Each row is a point. Each copy is the shape, with its points in the same order, turned, moved and blurred by noise. Some copies are also mirrored. Which?

Shape (7 x 2)
[[  9 -34]
 [-49  -7]
 [  5 -13]
 [-50  -6]
 [ 36  18]
 [-57  17]
 [ 40 -10]]
Copy 1 (7 x 2)
[[-30 -25]
 [-43  36]
 [-15  -7]
 [-41  45]
 [ 24 -17]
 [-24  60]
 [  2 -33]]
Copy 1 is: only turned
Copy 2 (7 x 2)
[[ 25 -48]
 [-35 -64]
 [  4 -31]
 [-33 -63]
 [  6  13]
 [-53 -54]
 [ 32  -7]]
Copy 2 is: only turned
Copy 3 (7 x 2)
[[ 29 -11]
 [ 27  49]
 [ 12  -2]
 [ 27  52]
 [-27 -15]
 [ 11  70]
 [ -7 -32]]
Copy 3 is: mirrored

Shape (10 x 4)
[[-29  14 -50  34]
 [ 27  -6  -5 -39]
 [-31 -23  47  14]
 [ -1  10  40  42]
 [-28  16 -27  13]
 [ 67   4  38  13]
 [  4 -46 -65 -49]
 [ 28   5 -39 -41]
 [-20   2 -22  61]
 [ -2  12 -43 -24]]
Copy 1 (10 x 4)
[[-56  56  -3 -10]
 [ 17 -21  -9 -18]
 [-25 -19  52  44]
 [ -4  18  26  55]
 [-45  33  15  -8]
 [ 47  -5 -18  46]
 [-36 -36 -36 -53]
 [ 13  -6 -24 -47]
 [-56  38  -7  36]
 [ -7  14  -9 -43]]
Copy 1 is: only turned
Copy 2 (10 x 4)
[[-30  28  -7  59]
 [ 29  14 -24 -24]
 [-40 -12  39 -27]
 [-13  14  63   0]
 [-18   6  -4  38]
 [ 42  50  47 -34]
 [-11  33 -84 -16]
 [ 36  25 -46   1]
 [-44  40  26  43]
 [ 12  13 -39  22]]
Copy 2 is: mirrored
Copy 3 (10 x 4)
[[-25  18 -20  51]
 [-13 -12 -43 -43]
 [-36  -1  51 -23]
 [ 14  20  38  -9]
 [-29  34 -20  24]
 [ 46 -12   4 -48]
 [-62 -53 -72   0]
 [-18   1 -66 -26]
 [ -6   5  13  51]
 [-26  15 -60   0]]
Copy 3 is: only turned
Copy 4 (10 x 4)
[[ 79 -10  14  25]
 [-12 -31  -9 -33]
 [-21 -18  61  23]
 [-14  -1  28  53]
 [ 51   6  21   9]
 [-46 -32 -24  39]
 [ 49 -70  -6 -57]
 [ 21 -28 -30 -35]
 [ 55  -6  19  59]
 [ 38  -8 -10 -32]]
Copy 4 is: mirrored

Shape (10 x 6)
[[ 25  11   7  -5 -10 -48]
 [ 23  -6 -22 -40 -23  23]
 [-21  11  32 -41 -10  24]
 [-11  18 -24  27 -28  12]
 [ -6   6 -35  46  36 -17]
 [ 27  -2 -17   7   5 -63]
 [-95  -7  25 -29 -12  26]
 [-40 -33 -18  21  24  15]
 [ -6 -44   2  49   1 -54]
 [ -7  56  65   2   6  64]]
Copy 1 (10 x 6)
[[ 10 -22  30   4 -17 -40]
 [ 20 -20  -2 -61 -26  10]
 [ 11  11   6   1 -26  40]
 [ 14  28  -9 -23  15 -28]
 [ 18 -17 -36  13  51 -44]
 [  2 -45  10  12  -4 -63]
 [-39  38 -49  23 -28  44]
 [-26  -2 -50  -4  36   5]
 [-37 -30  12  18  40 -45]
 [ 47  39  29  10  15  79]]
Copy 1 is: mirrored
Copy 2 (10 x 6)
[[ 21  47 -14 -41  22  -4]
 [ 32 -21  -8 -39 -19  29]
 [-15   3  35 -22 -16  40]
 [  8  -2  -6   4 -23 -31]
 [ -9  -6 -34   8  43 -42]
 [ 19  35 -37 -47  39 -23]
 [-79 -14  49 -27 -35   9]
 [-53 -27 -29  -4   5 -10]
 [-38  45 -66 -25  16 -29]
 [ -3  17  56  56  -8  48]]
Copy 2 is: mirrored
Copy 3 (10 x 6)
[[ 29   3 -13 -24   2 -42]
 [ 41   3   7 -35 -41  27]
 [ -6 -26  37 -10 -45   6]
 [  8   9 -35  26 -28  23]
 [-16  10 -40  -4  41  19]
 [ 22   6 -36 -38  21 -31]
 [-65 -62   4  -3 -70  19]
 [-25 -44 -30 -10   8  47]
 [  7 -49 -64 -11  34 -23]
 [ -4 -10  78  55 -21  13]]
Copy 3 is: only turned
